Each row is a point. Any point is a mix of the corners, with weights that add up to 1. It lies inside the corners' shape when no weight is negative. Is each point inside? If not, which corners have a negative weight?

Corners:
(1): [ -7 -17   9]
(2): [ 37 -33 -19]
(3): [ -5 -42 -17]
(4): [-60  31 -30]
Points:
[ -6 -37 -16] -> inside
[  1 -17 -10] -> inside
[-27   5 -22] -> inside
[  2 -37  -7] -> outside (4)
[  2 -11 -26] -> outside (1)
[ 12 -31 -16] -> inside
[-36  -1 -11] -> outside (2)
[  4 -14  -4] -> outside (3)

Corners:
(1): [ 49   1 -39 -19 -29  33]
(2): [ 5 60 10 20 -8 20]
(3): [ -6  -3   0  47  16 -17]
(4): [ 35  12  13  27  45 -12]
(5): [ 34  -3  11  -6 -11  27]
(6): [ 31 -11  33   0   1 -42]
(7): [-22  10  11 -18 -12 -10]
Points:
[26 24 -8  4 -9 17] -> inside
[ 39   3 -27 -10 -20  23] -> inside
[ 24  11  -2  -3 -18  15] -> outside (4)
[ 12  16   9   5 -16   7] -> outside (4)
[17  2 30 34 18 -7] -> outside (1, 7)
[  8  10  22  19  18 -13] -> outside (1)
[17  7 21 12  8 -3] -> outside (1)
[ 51 -19  -3   5  -3  -8] -> outside (2, 7)
[ 7  7 11 -6 -8  2] -> inside

Corners:
(1): [-23 -14 -15 -13 -21  25 -29 -31  19]
(2): [ 20  35  45  -7 -12   0   3 -30   5]
(3): [-18   8 -26 -28   2  18 -18  -1  38]
(4): [ 19  -9  55 -10 -14 -23  34  31 -60]
(5): [ -8 -12  26 -30  11  26  35  15  24]
(6): [-36  48  28  -9 -35  36  14 -17 -37]
(7): [ -9  -2  17 -12 -45 -24   2  24  31]
(8): [-18  -9  13 -12  19 -28   3 -37 -27]
(9): [-27   1  15   1  12   5 -46 -18  26]
(10): [ 13 -14  17  27  14 -29   3 -15  -3]
Points:
[-11  10  22 -22  -3   6   8  -2   7] -> outside (1, 10)
[-11  -7  19 -13   5 -10   9  11  -3] -> outside (1, 2)
[ 0  6 26 -9  1 -6 11 -5 -3] -> outside (1)
[-21  17  22  -8 -10  14  -5 -13  -3] -> inside
[-17   3   8 -20  -8  12  -3 -10   7] -> outside (10)
[ -8 -17   3 -11   8 -10 -14  -8  47] -> outside (4, 6)
[ -4  18  39 -17 -15  -2  17   5 -26] -> outside (1, 10)

Corners:
(1): [ -2  14   5  -4 -51 -15 -12  40  27 -15 -53   9]
(2): [  9  26  24  34  11   3 -39   2 -60  36  17  28]
(3): [ 15  18 -22  33   6  57  48  33 -59 -30  23 -14]
(4): [  6 -16  23  32 -12  45 -23 -22 -32   8 -43  22]
(5): [ 11 -11 -22 -46 -30  11 -51  16 -33 -10 -41 -24]
(6): [  2  24  -8 -11 -16  50  23  23 -36  33  22  37]
(7): [ 28  14 -40  18 -46 -20  -9  20  19 -42  18  21]
(8): [ 19 -53  -1   2  18 -33 -18 -44 -52  30 -26   3]
(9): [ 20 -17  21 -47 -27  35 -46  34  -2   2  -5 -29]
(10): [  0  -5   7   8  29   3  -7 -14 -55 -21 -20  15]
(11): [-37  42  -6   4  23   7  29   1 -24 -15  20 -26]
(12): [  7  59   0 -25  21 -35  28 -28  28 -35 -45 -38]
(13): [ 36  -8 -26 -12  16  18 -36  24   6  34   6  21]
Points:
[  4   9  -2 -43 -19 -14 -14  17   7 -28 -15 -26] -> outside (2, 3, 4, 13)
[  9  23 -10   8 -21  19  -3  21  -8 -11   5   5] -> outside (8, 10)
[  1  45 -11  25   7  14  24  14  -8  -8  12  23] -> outside (5, 8, 9)
[ 13   8  -7  11  -4   6  -7   3 -22   0 -20  16] -> outside (9, 11)

Corners:
(1): [ 10   1  32  -5  -6  17  15  -5  -8 -14 -20  56  -1 -12 -12  -9  13  -3]
(2): [  8 -11  -2   1 -17 -15   6 -10 -12  20 -13  -4  -6  15   2 -25  12 -14]
(3): [  4   3   1   1 -55  18  -2   8 -22  17  50  -9   2 -29  11 -13  -1  -1]
(4): [ 18   6 -14 -19   5  22   1  -3 -23  12 -13 -16 -15 -17  -1 -11  -6 -12]
(5): [-34   2 -12 -26  -2  -1   8   0 -22  -2  -6 -19 -11 -24   0  -6  -5  -6]
(6): [ 15 -10  -7  16  -1  10  -5  -7 -22   1 -11   4  41  -5  11   2  10  -3]
(7): [  7  18  22  14 -17   3  -2 -18  -8   4  -3 -15   9  -1 -19 -14  15  -1]
(8): [ 18  27  -5   2  15  24  43   9 -20 -23   0 -23   1 -17  17 -17  -6   9]
(9): [  8   4  18  15   5  16  -1  -8  -1  17  -3  35 -12 -13   8  -4   9  -5]
(10): [ 22 -10  -5   0  12  14  -8   6 -11  -2 -19  14  -3  -2  -7  10  19  37]
(11): [  4  60  -6   5  10  18  10  -6 -10  13 -17  15  -2   7   3 -11  10  -4]
(12): [-11  60   7 -12   8  -4 -12  16  -7   8 -17  -4 -13 -19   9 -10  -9  -4]
(13): [ -5  36 -14   7 -28  11  -8  -3  46  17 -13 -11 -21  -2 -17 -11   0   0]
(14): [ -6  38 -14  16  10  -4   3  22 -21  -9  35 -16  -7 -29  13 -16  22 -13]
(15): [ 14  12 -11  11  -2 -12  14 -11   7  23 -17   4  -7 -21 -21   7  13  -4]
(16): [-11  15  -9   0   0 -24 -18 -18  21 -23  44   4 -13  -6 -14 -10   7   4]
(17): [  4   1  53  10  -1  10   7   1 -16   7 -23  40  41  53 -47  -3 -12  -3]
(18): [ 12 -11 -12 -10  16   6  -2  -6  -9  20 -11   3  21 -17   5 -21  14   1]
(19): [-17  -8 -11 -52  -9 -14 -12 -11  13  12 -14 -12 -10 -15   9  34  25  -6]
Points:
[-2  7  5 -1 -8  2  0 -6 -4 -5  9  3  0 -3 -2 -5 10  0] -> outside (4, 12, 15, 18)
[  4   8  12  -2  -1   7   5  -2  -9   5  -9  10   9   4 -10  -5   3  -2] -> inside
[  5  14   1   6  -1   7   6  -1 -12   3  -5   3   2  -5  -2 -15   2  -2] -> outside (19)
[ -5   1   0  -7 -18 -12  -9  -5  -2   3   4  -5  -4  -5 -15   1   7  -3] -> outside (8, 9, 11, 18)

Corners:
(1): [ 27 -20   5  17   1  11  11   5   6   9  -3  -1   1   3   3   9   6  22
  15  -4]
(2): [-12  -9  -6   0   1   3   5  44 -58  18 -10  -3 -34  -7  -3   5  35   9
  15 -25]
(3): [ -6  17  -8  14  -7   3 -19  14  11  14  -2  -3   3 -11  -6   9  -8 -12
 -37  -9]
(4): [-10 -34   7  -6  -4  14   5 -19   5   6 -16   2   2  17  -9  11  -2   3
  -3   6]
(5): [-13  -9   3 -10 -13   8 -21   8  -6   9 -10  13   0  -6   3 -23  -8  29
  -5  -1]
(6): [ 10   3  -4   1  -3   7  -8 -15   5  -3   7 -10 -13 -13 -10  18 -10   2
   8 -16]
(7): [  8  16  -1   7  10  -8 -34   9   2  20  -3  -5   0  -2  -1   3  15  -4
  17 -15]
(8): [ -8  11 -11  -6  -2  15   7  -8   3  13   7   8   2  -5   4  13  -3   8
 -10 -28]
(9): [ 14  -2 -10  33  11  -1  -2 -11  -6   2   2   6   1  -9  -1 -14   0  -2
  -3  -6]
(10): [  4   0  11  -2 -11   6   6 -11  14   9  -8   2 -20 -15  -7   0  20 -13
  14  -6]
(11): [  6   6  -4   6 -20 -10  12 -16   4 -22  -8  -5   8 -10  20  18   6  -8
  18   3]
(12): [ 10  10   5   6  -5  -8  -4 -14   2  11  32   7   2  20  -8  12 -18  -5
   6  14]
(13): [ -3 -18 -10   1   5  -1  -2  -2   9  -8  34  -2  -1  19 -10   7  -4 -10
  14  -3]
(14): [-14   7   3 -10   6   2   4 -10   6  12  13 -11   3  -8  -9   8   0   0
 -57   1]
(15): [ -8  -7   1   3 -26   6   8 -10  -1  11  -4 -13 -22  18  11 -27   8   4
  16   1]
(16): [ -6  12 -15  13  11 -15  -2   6   3   1  -9  10 -18  18   6  -1   9   7
  15   8]
(17): [ 16  11  -4  19  12 -60  10  12   4  17 -10   6  -1  -5  32  -3 -10  -7
  18  -2]
(18): [ 18  -6 -25  -1  -2 -25   8 -18   4   4  11  16  -3  19  -7  17   4  13
  13 -13]
(19): [ -9   7  15  -2   1   4  -3 -10   7 -15  -6   8  -3   6  -2   4  -4 -11
 -47 -11]
(20): [-15   4   4  17  -1 -23  12  -8   6  -7 -11   2   9  14 -14 -13  -3  11
   6  -2]
(21): [ 11  10  -3  -5   2  10   9   0   2  17 -15  -9   4 -10  -4 -15  -9 -14
 -19   1]
Points:
[  7   2  -8   6   5  -4   1  10 -12  13   5  -1  -8   4   5  12   8  -5
  -4  -9] -> outside (5, 6, 10, 20)
[ 8 -1  1 11  4 -4  2  0 -1  8 -6  9 -4 -1 -4  0 -3  5 -1 -8] -> outside (7, 11, 13, 14, 15)
[  9   1  -2   8   7 -10   1 -13   7   0   3   8   3   2   0   6  -4   2
   4  -2] -> outside (2, 3, 15)
[-17 -15   4   0  19  37 -11   4  -7   9   8   6   9   9 -27   7 -19  12
 -51  -7] -> outside (7, 10, 11, 15, 17, 18)
[ -1  -2  -6   4   2   1  -1   5  -3  15  -3   0  -8  -1  -3  -1   5   6
   2 -12] -> outside (11, 12, 19)

Corners:
(1): [-30 -15   0   5   9  -1  -2 -22   3  -9 -32   5 -28  15 -15  29  32  26
   6   8]
(2): [ 14  -4  42   2  -9   2  -9  -3 -14  -2 -17  25 -18  -3 -21   6  30  -6
  22 -25]
(3): [-11  -7   1 -24   1  22 -34   7 -14   1   1  17 -47 -22  14  19  11  21
  16  29]
(4): [  1 -34  15 -18 -18 -12 -19 -10 -15 -22 -18   6   9   6 -27  -2   8 -14
   0  16]
(5): [ -2 -38   9  -9   3   2   5   1 -42  37 -23  29   9   5 -15  35  31  22
  44  20]
(6): [  2 -31  -2   9  10  21 -13 -42 -25 -13 -11  27 -11  14   1  10   3 -14
  42   4]
(7): [ 31 -14 -44  24  11  20  16  10  16 -12  -8 -12  21   1  26 -27  12 -26
 -36 -12]
(8): [ 42 -28   1 -14  24   8  34   6   5 -25  -8   4  -2  22   3   1 -18   3
 -21   6]
(9): [-14   9 -24  14  27  42  24  25  29   6  -3   0  17  -6   4 -18 -35 -28
   1  -6]
(10): [  8 -12 -26  18 -15  11   8  15   3 -15  -7   0  14  45  35   8 -28 -19
 -16 -39]
(11): [ 17  21 -22   0  16  -3  25  14  28 -34  22  -4  29  -4  36  12  -3 -39
   1 -11]
(12): [-21 -15  -8   1  -7  -7  -5 -16 -20  -8   8  60 -12   7 -23  14  17  32
  11  -7]
(13): [-32 -41   6  -3  15  -7  -4 -16   7  38 -17  21 -16 -22  20  27   0  -3
  12  -7]
(14): [ 10   1 -24   3  11 -37  -4  -4   6  17 -22  16 -28 -10   2  16  -1   9
  32  30]
(15): [-26   3  -7  45  29   2 -21   4 -16   6  31 -31 -20 -37  23 -17  -9  27
  29  20]
(16): [  0  26 -11  17   8  11  -8 -33  12  41  38 -30   5 -10  11 -16   0  -7
  14  12]
(17): [  8 -22 -22 -12   8   5  37  17  30  -1   1  -5  -5  27  19 -48   1 -15
  16 -20]
(18): [-25  15 -12 -25   0 -11  16 -19 -32  -1 -47  19 -12 -21   6   8  11  15
  19   0]
(19): [ 28 -19 -31 -22  37   6 -12  10  12 -24 -19   5  21  38   4  -6 -13  -9
 -10 -47]
(20): [ 18   1 -12  20  10  22   4   2  44 -18 -15  -2  38  -2  46 -27 -12   7
   5   2]
(21): [ -9  21  -4  23  39   0  13   5  13   8  17   3  16  16  39 -42  -4 -25
  -8  26]
Points:
[  8 -17  -4 -11  -4   9  14  -8   8  -1 -19  19  -1  -9  -5  12  11  -5
  10   2] -> outside (10, 15, 19, 21)
[ 5 -7 -6  4 13 -2  1 -7  2  3 -5 -3 -2  2 18 -1  7 -4  8  8] -> outside (9, 12)
[-15  -6   0  -3  11   3  -8 -11  -2   9  -3  14  -9  -4   2   5   6   6
  28   5] -> outside (7, 8, 10)
[ 26 -19 -18   5  19   8  15  47  14 -17 -11  18  -5  34   3 -19  -1  26
  -7  -8] -> outside (4, 6, 11, 13, 16, 18)

Corners:
(1): [ -2 -11  -7   6   6  11  -1 -11 -14  -2  14   7  -8   1  -5   1 -11   2
  -3  32]
(2): [-12 -11   9   1  -5  16  19   5   4  -8 -16  -3  -3 -17  -1  -1  15  17
  10  -3]
(3): [-22  -5  10   7 -11  13   3   5 -13  -2   5  17  -1 -15 -15   8  11  -2
   2   6]
(4): [ -9  -1  -2   3  40   6  -7  -8 -12  -2  10 -18   5   1  11   6   4  16
  -1  12]
(5): [ -4  -6  -3  15   2  15  -5   1  -5   7   8  -8   9  10   8  -2  10  28
 -12   9]
(6): [ -2  26 -11  14  -3 -18 -10  -3 -14   8   4  -3 -10  13 -10  -1   5  -2
  10  15]
(7): [-25   4 -17  -1  -3 -60  -3 -11   0   8   6  14  -1  23  15 -13 -10 -14
   4  15]
(8): [  4  -6   0  -1 -11  21  10  -6  -3  -1  -5   5  -8  -9   0  -1   8 -13
   4  -6]
(9): [ 15  -3   8   5  -7   7 -10  -5   5 -15  -5  -1   3  -8   4  16  -8 -12
  -4   2]
(10): [ 16  -2  -5  -5  -7   7 -13  11   9  -8   5 -10  -4  -8   3  -1  11  -8
  10  -4]
(11): [ 14   3   1 -14   7   3   3 -10  -7  -9  13   2  -1   7  19  -6 -15 -17
   9  22]
(12): [ -2   0 -17  24   4 -36  -2  12   1   3   1   8   8  12  16   4   9  -4
  18  18]
(13): [ -1  -1   7  10  10  15 -11  -9  -8  -9   4  -4  22  -9 -16   2  12  22
  -9  -2]
(14): [ 13  -1  -1  13 -17   7   8  19  -8  -9   0 -11 -13  12  -6  -1  -7  -4
   9  -1]
(15): [ -5 -14 -18  -3  14   9   4   5  -6 -26   8  -2 -11   4  21  -8 -16  -6
   7   9]
(16): [ -1  -2 -13 -11  12   5   4   2  41  -8 -21   0  17  -2   6  32  14  -9
   1  -6]
(17): [ 16   6  -2  13  -5  -4 -21  12  10   1 -15 -37  28  -4   6   3   7  -4
  -4   4]
(18): [  0   9   4   7   5  -8   2 -17  16  -9   6 -16  -6   5  11 -16   8  -8
  -1   4]
(19): [  7 -14   1  -7   5  16  19  -8   9 -11   6   9  10 -21   2  30  11  14
 -20   5]
(20): [ 31  23  -6 -12   1   3  -4  24  25  -5   0 -33  10  -3  16  -3 -45 -23
   0   1]
(21): [  7  -5   8  -7  12  18  18   6  -2  -9 -19  10  -6  -2  -2   5  12   1
  -8   0]
Points:
[ 0  2 -6  3  4 -8 -3  0  1 -3  3 -2  3  5  6  2 -1 -3  1 10] -> outside (2, 8)
[ 7  0 -3  7  3  5 -6  1  1 -6  5 -9  5 -1  4  5  0 -2  2  7] -> outside (2, 7, 21)
[ 3  0 -4  2  1  1 -2  1  1 -5  3 -6  3  0  6  2 -2 -4  3  7] -> outside (21)
[-2 -1 -4  2  5 -1  4  1  1 -3  0 -2  2  2  5  2  0  0  1  8] -> outside (9, 10)
[-2 -3 -1 -3  6 10  2 -4  1 -7  5  0 -1 -4  4  3  1  2 -3  6] -> outside (12, 14, 17)

Corners:
(1): [-16   8  24 -18  13  -5   4  -5  37   5   2 -10 -11   3  14 -11  -4 -31
 -11 -19]
(2): [-38  14   8  -6   7   6   1   1  25  20  30  39   6   8 -42   8   1 -34
  15  19]
(3): [ -2 -24 -35  -4 -28 -17  23 -10 -28  14  -6  -1  21   9  -9  -8 -36  16
 -18  -7]
(4): [ -4   6  28 -31   9  14  19 -34   4   0   6 -14 -13  10 -12   5  20   3
 -26  -9]
(5): [ 10  32  -7  -3   8  20   7 -15  36  27  29  27   6  -5 -36  14  11 -37
  20   4]
(6): [ -9  18  29   7 -14  14 -17   7  18  31  22  -7   4 -13  10  13  12 -18
   4  42]
(7): [ -9  31   3 -20 -31  29  38   1  32 -11 -10   2   8   7   1   0  20 -19
 -18  -1]
(8): [ -7  37  23  10   8 -17 -18   7  20  14  22  20  -4   9  -7  41   4 -22
  -7   2]
(9): [-24  26  20  23   3  -5 -26 -29  17   5  10 -18 -13   9   5   3   8 -28
  12   1]
(10): [-25 -55 -23  13  -2   2  21   0 -24 -17  -6   4  23  23  11   2   8  21
  21 -31]
(11): [  0 -43  -6  17  -7  -4   2  -7 -16  -6  -6  30   4  40   5   6 -34   4
  -3 -22]
(12): [-15 -50 -25  10  14  -2 -12 -16 -30 -25 -14   9  11   2 -21 -17 -17  27
 -14   5]
(13): [ -5   1  19   8 -15 -14 -12  -2  53   7  32  16 -15  13 -20  21  16 -12
 -16 -13]
(14): [-12  24   4   4   2  -7 -25 -13  28  40  17  38   6  20   2   5  20 -12
 -32  -6]
(15): [ -9  29  14 -20  -4  -9  17  -3  30   1 -16 -11 -41  12  14 -17  11  -7
   7   8]
(16): [ -6 -38  12  -5  -7 -15 -15  -4 -34  -3 -15  18  33  21  -4 -23  -2  24
  17  -1]
(17): [  3 -48 -19  -5  10 -15  16  -8 -36  -3 -41 -13   2  34  -3  -9  14 -10
  -3 -11]
(18): [ -7  21  21  20  11  19  19   4  28  -9   8 -22 -19  17 -11 -14   8  -1
 -19 -17]
(19): [ -7  25   2 -14  -5  17 -29   9  20   8  26  -5  -4  20 -14  18   5 -17
  -3   2]
(20): [-12  23 -14 -10  -6  -9  14  -1   7 -25  35  -2 -13  15   5 -27   6 -19
   4  20]
(21): [-12 -35 -23   8 -12  12  -3  19 -60   1 -11  22   2  -5  -8 -17  -1  -4
   0 -25]
Points:
[ -6 -12  -1   5   1  -2  -7  -7   0   8  13  11   8  13 -13   4  -1  -6
  -1  -6] -> outside (7, 15)
[-12   1   7   4  -1  -3  -9  -1   9   9   0   7  -2  14  -5   0   2 -11
 -12  -5] -> outside (4, 5, 10, 20)
[-11   8   6  -5   7   3   4  -3   4   1   1  11  -4  18  -2  -8  10 -16
   0 -15] -> outside (3, 6, 12, 13)
[-7 -2 -2  2 -3 -1  0 -6  7  4  8  8  1 13 -9  0 -1 -6 -6 -4] -> inside
[ -9   4  -1  -2  -3   1   4  -3   7   0   9   4  -3  12  -4  -5   1 -10
  -3  -2] -> inside
[-9 -9  2  3  4 -3 -3 -7  0  3  5  6 -3 13 -6 -3 -2 -4 -3 -4] -> outside (7)
[-10   0   1   0  -3  -1   1  -3   5   6   8   8   2  14  -8   3  -4  -8
  -4  -4] -> inside
[-17   7   6   0  -4  -3   2   5  12   4   6  -1  -3  13  -1  -5   9 -11
  -4  -3] -> outside (4, 5, 11, 12)

Corners:
(1): [-26  -4  -2  34   2  28 -18   8  25  35  26 -20  -2  11 -28  -9 -20   1
  14 -56]
(2): [-53  60 -37  45 -21 -13  20   5  -1  -8 -41 -13 -44 -31   2 -47 -18 -35
 -16   4]
(3): [ 39  -6  22 -23 -26  -5   1 -42 -20  50  15  17 -17  22  -9 -10   9   9
 -14  -5]
(4): [ 44  -2  11 -18   4  15  24 -25  16 -17   9 -34 -36   2  12  -7   2  -5
 -25  12]
(5): [ 32  17   1 -10  21 -39 -50 -11  41  16  32  11   3  32   8  20   1   0
  13 -21]
(6): [ 26 -11  45  13 -14  13 -40  12  37  16   8 -10  11  42 -18  -7  -8  12
  -8 -28]
(7): [ 21 -12  23 -32  21  12   6  25   2  -2  14  -7 -16  21  20  20 -39  25
  24  10]
(8): [ 30 -29  46 -15 -37  17  -4 -20  17  18  39  30  -1  -1 -27  27   1  20
 -30  -1]
(9): [ 34  30   6 -32  41 -45   2  12  13   1  14 -18   5  10  44  17  -1   7
  -4  27]
(10): [ -1  13   9   2 -11   9  -6   6 -13 -34  14   7 -22 -12  10 -22  22  24
 -40  40]
(11): [ 49  27 -21   0  23 -27  25   0  15   6 -20 -12 -17  13  30  47 -19  38
  27  34]
(12): [ 25 -13  -9 -23 -12  -1  22 -18 -29   3  16  32 -11 -13  -9 -24  -7   6
 -43  20]
(13): [ 16 -23  38  26  24  -2 -29 -12  15  10  14  -8  13  31  -5  20 -20   6
  37 -30]
(14): [-12  17 -32  -3 -29  13  18  17 -44 -22 -41  -8 -24 -18  53 -22  12  -4
 -18   9]
(15): [-33  22 -48  26 -39 -20  13 -35 -39 -44 -11 -41 -21   0  16 -50 -29 -22
  24  -7]
(16): [-50 -15 -15  38  -2  12 -16  -7  14   9 -12 -37 -15  26 -44  14 -25   2
  22 -42]
(17): [-40 -20 -45  30 -20   6 -29  -1 -16  43 -43 -41 -16   4  18 -39 -10 -10
  27 -28]
(18): [ 14 -14  -7 -36  -5  -3  25 -18 -17   9  36  28 -10  -5 -36 -15  22 -23
  -1  16]
(19): [  0 -27   4 -30   5  21   3 -20   0   8  33  26   9  19  14 -12  34  -7
 -27  13]
(20): [-42  -1 -56  31 -27 -18  41   4 -14 -13 -49 -27 -45 -11  23 -59  18  -2
 -12  -6]
(21): [ -6  29 -36 -23  38 -31  18 -26  25 -37 -30 -20  -3   1  26  14  14  36
  15  13]
Points:
[ -4   7  -8   4   3  -4 -10  -5   1   9   1  -5  -6   6  12   4 -13   7
   7  -5] -> outside (4, 6, 18, 20)
[  1   3  -9   0   0  -8  -1 -12   0   0   5  -6 -12   7   6  -4  -4   3
   3  -2] -> outside (6)
[  3   3 -17   1  -7 -12  10 -14  -4   0 -11 -14 -21   0   8  -8 -10   1
   4   0] -> outside (1, 6, 10, 19)
[  6   9  -4  -4   3 -11   4 -10   7  -5   7  -5 -10   6   2  -1   7   1
  -4   3] -> outside (7, 12, 17)
[ -8   2 -13  13 -10   0   1 -14   4  -1  -9 -15 -19   6   0 -13  -1   3
  -5 -10] -> outside (7, 9, 18)
[  0 -16  15  14 -21   8 -23  -8   0  10  16 -14  -6  13 -10 -10   2   0
   1 -24] -> outside (2, 7, 11, 12, 19, 21)

Corners:
(1): [-29  -7 -34  13 -23   3 -15 -60 -25  24   8   0 -24  -1 -10 -13 -22  22
  15  42]
(2): [ 15  -3  10 -17 -21  16   1 -14  13 -12   6 -35  -8   1  14  12  -1   0
   1  10]
(3): [ 19  32  11  -2 -39 -17  -9   0 -14 -31  34 -11 -16 -34  18  15   8  14
 -44 -26]
(4): [-16   9   1 -30  38 -22  21  -1  -1  32  -9  46  25  34 -46  -3  14  16
   0  43]
(5): [-14  -4 -13 -10 -10  28   8 -36   8  44   8 -17 -41  18  -1 -25  -2   7
  41  28]
(6): [ 45 -16   6 -26  -7  13   9  12   6  15 -11 -14 -21   5  20  -2   2   3
 -23 -13]
(7): [ 18 -17 -17  -2   8  -7  33  11   5  -8 -21  -2  -7  26  40  25  -4 -23
  -3  -7]
(8): [ 18 -12  -8  -8  -7  25   0   6  23  -8   3 -14  -8  -1  28  27  -9  29
  -8 -14]
(9): [-45  22 -29  -5  23 -29  11 -24 -39   1 -22  20  31  11 -25 -20  14  21
   1  27]
(10): [  7  -6   1   6 -11   6  -6  34  -5 -12  13  -6   0   4  -9  11  11  11
 -39 -21]
(11): [ 46  -3  23  -7 -21  17 -26  33  24 -11  49 -16  22 -13 -27  39 -29  14
  -2 -44]
(12): [  5  -4 -22  -3  12  11   0 -42   1  13  21  -7   8 -14  13  -6  23  14
  34  34]
(13): [  7 -24 -33 -17   3   1  11 -13  50  34 -33  -4   1   5  22  -8   5 -18
   5   8]
(14): [-23   1 -24  17  25   3 -19 -55  -5  21  -3 -16 -21  -1  -8 -21 -11  28
  12  30]
(15): [  1 -21  11   0 -11 -10   0   4   8  15 -14  -3  -7  -3   7  11  -4  11
  -3 -12]
(16): [ 16  -4  -7   8   6  12  -2 -18  22  27 -39  13 -12  -6  15 -11  -4  -4
   0  12]
(17): [ 32 -24   0 -26 -24  29  -9  -3  22 -14  11 -34 -33   3   4  34   6  -9
  23 -34]
(18): [ 16  -5  -2 -11 -25   4   9  18  -9  -9  28 -23 -32 -26 -31  11  -2  24
 -12  -5]
(19): [-39  -5 -27 -13  33  -4   5 -21 -23  13   8  23   8 -28  -3 -17   3  15
   0  42]
(20): [ -6 -34 -19  -4  14  24  32 -36  42  38 -23  18  -6  18  -3 -21  -1  -9
   7  17]
(21): [  1  12 -13  -4 -18   1  -3   5 -35 -14  20 -31  -2 -29  -1  46   0  13
 -36 -26]
Points:
[ -4  -9 -15  -5   0   2   8  -4  -1  11 -14   7  -8   7   9   2   3   2
 -15   2] -> outside (2, 11, 12, 14, 18)
[ 11 -11  -3  -5   2  11   3 -11  12  12  -7  -3  -8  13  -2   1  -2  10
  10   6] -> outside (3, 13, 19, 21)
[ -7  -4 -11  -5   3   1  -3 -20  -2  15  -2   0  -1  -5  -3  -5   1  10
   1  12] -> outside (7, 8, 18)
[ -7 -20 -17 -29   2  16  17 -28   6  27  -8  -9 -16   9  -1  -8   9   6
  19  25] -> outside (3, 7, 10, 11, 14, 16)
[ 10  -6  -6  -7  -6   3   2  -4   2   2   4  -6  -5  -6   2   9  -1   9
 -10  -2] -> outside (5)
[ 18  -5  -5  -5 -13  11  -6  -5  11  -2   3 -20  -7  -2  16  16  -4   6
  -3 -12] -> outside (4, 18, 19, 20)
[  3   2  -3  -8   6  -3   5 -11  -3   3   3  -1   1  -5  -8   4   1   9
  -3   6] -> outside (1, 5, 8, 10, 13)
